Each point is reached from the start by the listed moves, each made once or not at all, plus a little noise. Is the number of moves made odd or even? Then give how often each move was made.
(in the rows, 128 means zero)

Moves:
(1): [125 184]
(2): [ 88 148]
Start: [112 125]
Points:
[114 129] => even (0, 0)
[114 181] => odd (1, 0)

Moves:
(1): [158 134 103 139 128 120 128 141  99 123 146 123]
(2): [131 172 143 134 142 105 134 144 104 121 132 140]
(3): [145 125 150 131 118 139 125 132 133 125 118 123]
(4): [115 173 128 200 115 123 159  99 121 130 115  97]
(5): [130 115 130 143 159 126 144 133 131 125 139 142]
(6): [147 128 108 117 137 154 143 104 133 105 140 117]
(7): [139 126 123 117 111 107 143 116 135 120 122 131]
(8): [106 143 143 143 114 131 147 171 152  88 132 151]
(9): [166 151 122 120 110 133 102 142 170 137 149 121]
Start: [154 146 122 140 138 119 123 179 106 138  94 130]
Points:
[141 189 118 232 151 140 202 172 131  75 109 122] => even (0, 0, 0, 1, 1, 1, 0, 1, 0)
[206 169 108 141 127 130 159 203 185  75 132 151] => odd (0, 0, 0, 0, 1, 1, 1, 1, 1)
[249 200 133 164 156 101 116 231 102 129 138 137] => odd (1, 1, 1, 0, 1, 0, 0, 0, 1)

Moves:
(1): [143 108 135 113 108 124 136 124 132 139 127 123 144 132 133 159 113 108
 110 118 121]
(2): [133 165 120 137 160 130 118 115 150 118 122 145 118 150 147 123 124 122
 130 131 127]
(3): [130 102 143 129 152 105 122 132 129 120 127 125 136 117 139 137 143 137
 142 138 132]
(4): [144 128 127 165 127 138 115 106 124 133 127 128 129 127 118 135 135 122
 136 125 105]
(5): [120 117 109 116 136 120 124 141 126 129 117 139 140 126 129 131 120 106
 142 115 114]
(6): [117 125 131 120 130 141 142 126 136 125 108 122 138 134 126 145 131 124
 126 133 116]
(7): [117 122 113 141 136 122 166 142 125 145 130 127 102 136 136 132 126 130
 129 138 123]
(8): [138 132 137 147 131 151 134 144 103 121 133 133 125 118 143 149 128 114
 137 115 107]
(9): [132 127 131 134 107 123 133 155 144 124 138 129 135 133 116 130 125 129
 114 124 115]
(10): [133 123 148 125 119 136 132 143 125 172 130 143  92 130 137 127 134 103
 139 135 137]
(11): [107 121 122 135 139 138 121 140 135 133 156 121 126 132 136 138 132 127
 132 120 132]
(12): [122 120 121 137 125 131 149 122 129 104 136 160 123 138 141 121 125 139
 139 108 123]
(13): [114 134 144 130 123 127 133 128 124 142 118 141 153 139 129 141 125 143
 130 134 142]
(14): [128 126 125 122 121 140 124 128 128 116 137 127 148 160 132 120 125 128
 132 139 127]
(15): [130 124 107 140 115 128 142 142 144 122 111 115 133 122 145 121 119 143
 150 125 142]
(16): [126 129 116 124 105 118 105 132 125 136 116 127 123 129 144 145 129 135
 120 132 136]
(17): [147 131 100 133 112 142 160 126 128 134 157 129 116 131 137 149 163 134
 146 136 129]
(18): [150 103 122 117 136 138 133 130 140 140 108 150 113 125 115 123 129 166
 116 140 125]
Start: [117 117 126 128 112 118 118 123 123 127 138 126 114 126 106 125 125 135
 118 125 142]
Points:
[124  76  73 157 135 132 116 196 169  81 133 189 122 168 187 156 116 175
 165 106 114] => odd (0, 1, 1, 0, 1, 0, 0, 1, 1, 0, 1, 1, 0, 1, 1, 1, 0, 1)
[118  84  76 159 145 121 160 169 137 111  83 208 118 181 196 160 110 190
 178 132 130] => odd (0, 1, 1, 0, 1, 0, 1, 1, 0, 0, 0, 1, 1, 1, 1, 1, 0, 1)
[146  53 116 173  57 121 137 149 142 171 198 159  86 145 156 213 171 119
 147 110 121] => odd (1, 0, 1, 1, 0, 0, 0, 0, 1, 1, 1, 1, 0, 0, 0, 1, 1, 0)
[107  36  68 126  85 156 249 178 156 204 128 187  86 162 165 205 134 154
 171 120 139] => odd (1, 0, 0, 0, 1, 1, 1, 0, 0, 1, 1, 1, 1, 0, 1, 0, 1, 1)
[124 114 128 127 133 160 110 162 128 157 163 158 112 178 166 176 105  48
 145 101 111] => odd (1, 1, 0, 0, 1, 0, 0, 1, 0, 1, 1, 0, 0, 1, 0, 0, 0, 0)

Moves:
(1): [134 129 122 121 128 127 129 140 133 122 143 120 119 125 134 115 109 134
 119 133 115 118 124 109 144 132 145]
(2): [115 121 121 133 129 120 135 138 140 140 124 137 118 121 134 141 113 130
 122 115 123 146 134 135 122 134 135]
(3): [101 148 120 146 131 127 134 103 122 122 118 133 107 142 124 123  97 136
 151 127 120 118 115 112 129 147 142]
(4): [139 141 146 118 119 118 128 139 137 143  98 126 149 114 121 122 142 132
 118 123 114 112 116 128 123 136 148]
(5): [140 108 111 128 124 146 132 122 126 134 128 120 144 129  89 137 115 142
 158 142 116 126 150 131 119 119 121]
(6): [117 120 135 135 109 127 103 137 126 107 139 134 128 128 142 126 123 137
 105 136 114 124 115 126 141 130 108]
(7): [129 144 124 122 130 120 111 124 141 129 145 122 144 124 132 131 140 127
 132 126 123 125 141 102 115 157 129]
(8): [145 163 144 128 133 107 123 101 125 131 143 141 123 114 126 109 131 144
 133 136 130 131 126 116 129 108 131]
(9): [136 125 130 139 111 145 134 114 144 118 141 119 122 116 140 136 123 145
 131 119 127 131 133 135 112  98 125]
(10): [135 127 128 138 118 129 113 131 164 123 125 131 125 126 117 150 115 109
 116 130 133 132 135 134 125 108 134]
(11): [139 126 124 129 123 118 118 136 121 123 125 128 135 139 138 142 125 134
 129 129 119 123 138 136 128 123 139]
(12): [119 112 167 130 136 124 120 137 120 137 123 128 127 142 148 123 127 130
 129 123 104 136 120 132 137 132 135]
(13): [123 136 124 143 144 146 133 137 131 132 110 124 132 121 153 135 117 124
 106 146 120 130 128 139 142 152 143]
(14): [119 132 127 116 115 128 117 137 123 147 122 106 136 112 120 128 115 107
 130 139 126 125 125 124 141 123 114]
(15): [119 127 135 142 136 127 148 146 123 127 127 134 127 140 112 114 124 130
 122 139 129 125 144 117 124 107 129]
(16): [134 114 127 135 126 127 133 131 157 139 144 126 166 147 145 129 131 122
 144 126 133 146 122 127 135 116 155]
(17): [110 124 139 125 143 138 141 132 137 130 144 137 107 123 129 143 124 126
 136 131 141 128 121 112 111 112 131]
(18): [138 139 118 124 123 131 137 126 120 131 135 133 139 136 129 145 141 116
 138 127 112 143 123 123 129 129 137]
(19): [154 140 124 138 138 139 133 127 129 120 126 132 137 125 112 136 123 131
 107 128 120 133 119 110 137 125 121]
(20): [137 117 132 155 143 118 101 112 124 134 151 137 116 140 149 140 127 106
 114 146 134 122 126 147 118 104 124]
(21): [145 137 113 110 113 147 102 145 132 123 135 118 137 127 144 111 121 126
 145 141 119 136 124 143 114 118 128]
(22): [133 145 146 110 114 129 141 109 112 106 142 125 138 133 102  92 122 120
 138 113 148 129 116 130 120 131 125]
(23): [124 126 145 118 134 128 120 116 112 133 134 140 109 138 121 130 132 130
 111 128 130 114 124 129 134 121 113]
(24): [134 132 133 146 120 134 139 142 121 147 131 140  89 138 104 143 128 154
 135 111 162 152 140 130 148 133 149]
Start: [145 130 143 135 117 149 138 121 146 117 125 144 111 136 109 120 131 127
 112 126 144 121 125 119 138 133 121]
Points:
[150 109 195 176 115 216 122 170 183 131 166 171  75 152 172 165  81 174
  76 122 129 188 100 130 163  98 156] => odd (0, 1, 0, 0, 0, 1, 0, 0, 1, 0, 0, 1, 1, 0, 0, 1, 1, 0, 1, 0, 1, 0, 1, 1)
[145 132 203 166 164 183 140 144 169 164 158 171  94 175 131 169 127 148
  86 120 152 159 115  73 174 155 176] => even (0, 0, 0, 0, 0, 0, 1, 0, 0, 0, 0, 1, 1, 0, 0, 1, 1, 0, 1, 0, 0, 0, 1, 1)
[106 140 156 215 127 165 148 123 140 156 146 158   7 150 120 145  35 145
  71 153 150 121 139 115 172 105 162] => even (1, 1, 1, 0, 0, 0, 0, 0, 1, 0, 0, 0, 1, 1, 1, 0, 0, 0, 0, 1, 0, 0, 1, 1)
[133 121 201 173  79 186 135 116 204  94 125 140 158 160 123 138  54 147
 137 138  95 124  98 123 128  98 195] => even (0, 0, 1, 1, 1, 1, 0, 0, 1, 1, 1, 1, 1, 0, 0, 1, 1, 0, 0, 0, 0, 1, 0, 0)
[168 136 229 161 122 169 168 127 153 121 199 171 101 188  88 132 122 170
 117  88 168 157 137  70 131  78 164] => odd (0, 0, 0, 0, 0, 0, 1, 0, 1, 0, 1, 1, 0, 0, 1, 1, 1, 0, 1, 0, 0, 1, 1, 1)
[154 158 175 174 117 208 104 103 132 145 178 143  61 156 102 165  29 149
 138 140 126 147 130 118 118 113 147] => even (0, 1, 1, 0, 1, 0, 1, 0, 1, 0, 1, 1, 1, 1, 0, 0, 1, 0, 1, 1, 1, 1, 1, 1)
[189 155 173 126  93 210 139 146 165 117 165 114 178 150 163 134  94 101
 140 141 106 175  86 120 137  81 168] => odd (0, 0, 0, 0, 0, 0, 0, 0, 1, 0, 1, 1, 1, 1, 0, 1, 1, 1, 1, 0, 1, 1, 0, 0)
[224 224 141 159 100 145 106  99 180 130 188 177  91 147  48 151  56 143
 159 138 125 150 127  68 103 102 212] => even (1, 1, 1, 1, 1, 0, 1, 1, 0, 1, 1, 0, 0, 0, 0, 0, 1, 1, 1, 1, 1, 1, 0, 1)
[189 122 182 182 136 177 103 168 225 190 151 134 136 135  97 187  83 110
  92 165 120 144 129  80 171 114 207] => odd (1, 0, 0, 1, 1, 0, 1, 0, 0, 1, 0, 1, 1, 1, 0, 1, 1, 0, 1, 1, 0, 0, 0, 1)
[194 138 179 163 109 171 120 115 152 137 134 160  83 148  51 132  83 130
  76 148 161 106 134 141 159 118 174] => odd (1, 0, 0, 1, 1, 0, 0, 0, 0, 1, 0, 0, 1, 0, 0, 0, 0, 0, 0, 1, 0, 1, 1, 1)
[155 116 155 168 152 183 105 157 208 129 187 161 101 169 164 136  81  80
  71 190 147 120 125 122 134  52 173] => odd (1, 0, 0, 0, 0, 0, 0, 0, 0, 1, 0, 0, 1, 0, 1, 1, 1, 0, 0, 1, 1, 0, 1, 0)

Moves:
(1): [139 118 129 144 126 133 118 140 133 139 122 123 142 137 132 120 137 134
 117 121 154 134 137 123]
(2): [129 148 144 138 119 129 134 144 122 119 119 125 112 132 149 127 130 109
 110 127 123 121 122 130]
(3): [135 134 127 107 120 163 113 133 123 132 137 115 110 123 150 102 134 130
 114 132 121 121 122 115]
(4): [139 139 131 115 116 123 129 127 125 148 144 124 123 129 124 119 131 115
 136 123 145 143 133 121]
(5): [122 104 124 146 151 159 175 145 125  88 150 123 131 122 104 134 112 131
 129  90 108 106 127 129]
(6): [120 137 152 122 176 144 148 141 106 113 118 132 137  95 129 126 129 138
 142 104 122 140 128 123]
(7): [124 156 135 136 123 132 119 119 147 141 116 116 112 142 114 136 134 131
 116 115 121 134 140 119]
(8): [119 143 144 123 135 119 152 128 127 106 111 114 165 136 118 115 112 120
 142 108 124 131 103 152]
(9): [126 151 109 126 125 119 143 120 120 130 109 122 143 111 126 117 122 130
 116 123 136 135 137 133]
(10): [117 125 135 150 138 113 120 123 157 156 140 123 113 122 126 119 123 158
 116 150 138 139 133 162]
(11): [129 133 147 133 134 132 136  98 116 110 121 158 157 125 115 149 106 143
 105 102 125 124 140 140]
(12): [110 130 118 139 119 125 120 113 119 133 150 126 141 115 123 130 152 132
 147 117 168 119 136 143]
(13): [119 116 124 136 122 116 130 138 111 123 145 116 133 124 130 143 131 137
 128 134 120 148 121 143]
(14): [136 123 129 160 117 127 109 132 131 154 145 135 147 120 131 124 119 114
 147 131  92 124 133 102]
(15): [122 131 118 139 127 127 101 119 159 140 148 123 132 126 143 147 140 123
 114 161 139 143 152 123]
(16): [124 127 116 132 113 130 122 108 135 116 126 127 116 125 139 130 119 121
 133 117 133 139 114 104]
(17): [114 143 132 119 133 112 113 146 110 134 113 137 138 132  88 100 113 119
 109 132 137 126 100 115]
(18): [115 104 140 126 135 120 139 121 130 135 114 120 114 124 134 123 130 120
 117 107 115 112 140 111]
(19): [144 116 151 124 113 120 126 133 125  98 126 138 114 110 112  94 149 117
 134 142 120 146 127 119]
(20): [116 131 134 135 126 135 148 120 132 141 116 127 135 142 115 143 129 137
 117 134 144 143 115 110]
(21): [146 120 122 123 162 148 110 118 145 126 116 132 105 104 130 139 146 109
 121 143 100 124 102 132]
(22): [116 144 114 105 131 104 138 132 120 128 145 138 140 152 141  96 142 128
 132 134 131 156 116 131]
(23): [142 117 130 155 167 151 114 110 103  99 126 114  92 152 121 135 112 108
 142 145 117 108 135 113]
(24): [141 121 135 137 145 134 138 123 128 107 145 118 124 120 124 142 134 148
 125 110 121  95 123 111]
Start: [136 132 137 128 132 135 152 109 105 104 111 121 123 130 103 100 107 133
 143 141 120 141 112 108]
Points:
[138 165 140 190 186 141 114 113  26 130 112 107 162 100  54  50 102  99
 179 110 167 143 122  58] => even (1, 0, 0, 1, 0, 1, 0, 0, 1, 0, 0, 1, 0, 1, 0, 0, 1, 0, 0, 0, 0, 0, 1, 0)
[142 130 216 154 248 166 209 109  38   8 114 123 107 138   7  40 104 126
 113  30  97 127 132  41] => even (1, 0, 0, 1, 1, 1, 1, 0, 0, 0, 1, 0, 0, 0, 0, 0, 1, 1, 1, 0, 0, 1, 1, 1)
[120 145 182 214 246 209 152  88  65  73 142 136 140  92  42 142  87  69
 123 118 106 122  94  49] => even (0, 1, 0, 1, 1, 1, 0, 0, 0, 0, 1, 1, 0, 1, 1, 0, 1, 0, 0, 1, 1, 0, 1, 0)
